Each wall is flat, endless, passes through zero and stands at right angles to its row. A trip goes straight from one point to another. Which walls does it cross, in order?

Walls:
(1): [ 0.4 -2.7]
(2): [-5.4  2.1]
(3): [0.8 7.0]
(4): [-1.7 -0.4]
(5): [1.7 1.6]
Trips:
[-2.3 -0.6] to [-8.0  0.4] -> 1
[7.8 2.0] to [-0.9  2.5] -> 2, 4
[ 0.1 -1.3] to [ 0.4 -0.8] -> 4
[9.8 4.1] to [-1.3  7.9] -> 2
[ 0.7 -6.0] to [-4.3  1.6] -> 2, 1, 3
[ 6.9 -1.6] to [-0.5  4.1] -> 3, 1, 2
[-10.9  -6.3] to [0.8 4.4] -> 1, 3, 5, 4

Walls:
(1): [ 0.9  2.4  1.7 -0.1  7.1 -0.8  3.4  0.4  8.3]
(2): [ 3.0 -1.7 -6.0  3.8 -5.4  0.1  5.9 -4.5 -2.8]
(3): [ 6.8 -3.5  4.0  1.2  4.3  2.9 -2.9  3.5  0.3]
(4): [ 7.1 -6.0  6.2 -3.3  3.3 -2.7  2.6  3.4 -5.8]
Trips:
[-6.1 -3.4 -4.7 -7.0 -2.6  0.5 -4.0 -0.8  1.3] to [ 1.3  2.8 -3.1 -0.1  0.0  5.0 -6.4 -0.1 -1.6] -> 3
[ 3.5 -3.3 -5.3 -3.0  9.5  2.0  3.8 -5.3  1.7] to [ 0.5 -4.7  1.7 -1.6 -5.6 -2.1 -3.8 -2.2 -0.9] -> 1, 3
[ 8.1  1.9  4.7  0.8  1.9 -2.4 -0.6  1.1  2.7] to [-4.1  0.3 -0.7  6.7 -1.9  3.9  0.5  4.5  6.2] -> 4, 3
[ 6.6  0.8  3.0 -1.6 -3.4 -1.6  0.4 -5.5 -0.6] to [-7.7 -0.6  9.5  1.6 -2.5 -5.5 -4.3  4.0  3.3] -> 2, 3, 1, 4
[ 6.3  2.5  5.2  0.5 -4.7  6.3  4.3 -8.6 -7.8] to [-5.4  3.9  3.3 -3.8  2.6  1.7 -0.9 -5.4 -5.2] -> 3, 2, 4
[ 4.6 -3.3 -1.1  0.1 -1.4  1.9 -1.3 -2.2 -2.8] to [-1.5 -6.1 -1.1  1.9  5.3 -5.6  4.0 -5.4  1.7] -> 1, 3

Walls:
(1): [-2.2 -5.7  3.1  3.9 -1.9 -0.4  1.6 -1.0 10.1 -1.1  0.5  3.3 -8.9 -1.1
  2.1 -5.0  3.7 -5.7 -6.6  0.0]
(2): [-6.3  5.0  2.5  1.4  4.2 -0.8  6.5  1.8  3.3  0.1  1.7  2.7  3.4 -1.6
  1.4 -3.7 -1.6  3.9  3.8 -1.9]
(3): [-3.3 -2.6 -0.2  3.4  3.5  2.6  0.7  1.6 -3.3  3.5  4.5 -0.5  7.2 -7.5
  4.6  1.4 -2.9  6.8 -3.6  1.3]
(4): [ 2.0  0.0 -4.1 -7.0  0.9 -4.5 -0.1  3.8 -2.2 -1.1 -3.8  2.6 -5.3  5.9
 -0.8 -0.9 -1.2  3.4 -0.4  1.6]
(5): [-2.3  0.5 -3.0  4.5  5.0 -5.5 -3.2  1.3  3.5  4.4  0.9  0.5  8.2 -4.9
 -7.1 -1.3 -3.8  7.3 -2.8 -8.4]
(6): [ -0.3   2.5   5.2   1.4   4.0   1.5   4.4   0.5  -1.8  -0.9   6.1   0.7
  -2.0  -1.0 -11.5   5.7   0.9   6.5  -2.4  -0.2]
(7): [-0.8 -4.3  1.3  0.9  1.8 -1.6  0.3 -1.0  0.9 -3.8  1.6 -6.9 -1.4  2.4
 -0.8 -0.9 -3.2 -0.5 -0.9 -2.5]
Trips:
[-0.8 -6.7  4.7  9.9 -0.3 -6.3 -3.7  1.8  5.6 -2.4 -5.0 -4.6 10.0  0.7
 -3.6  1.6 -4.4  4.0 -1.1  1.9] to [-0.8  1.7 -8.4  6.1  3.0  3.8  0.2  6.3  5.3 -0.7 -0.5  4.2  2.7  1.9
 -3.0  4.5 -0.1 -0.5 -4.3 -0.3] -> 1, 7
[ 4.9 -5.2  1.3  1.8  1.3 -1.2  4.1 -3.0  1.8 -1.6 -1.6 -5.1 -1.1  5.6
  3.2  6.5  0.2  0.3  6.7  8.3] to [-0.2 -1.5  0.3 -5.2  2.0 -1.0 -4.4  1.6 -6.4  2.8 -5.3 10.7 -2.2  2.4
  3.6  4.5  0.6  0.3  1.0 -3.9] -> 7
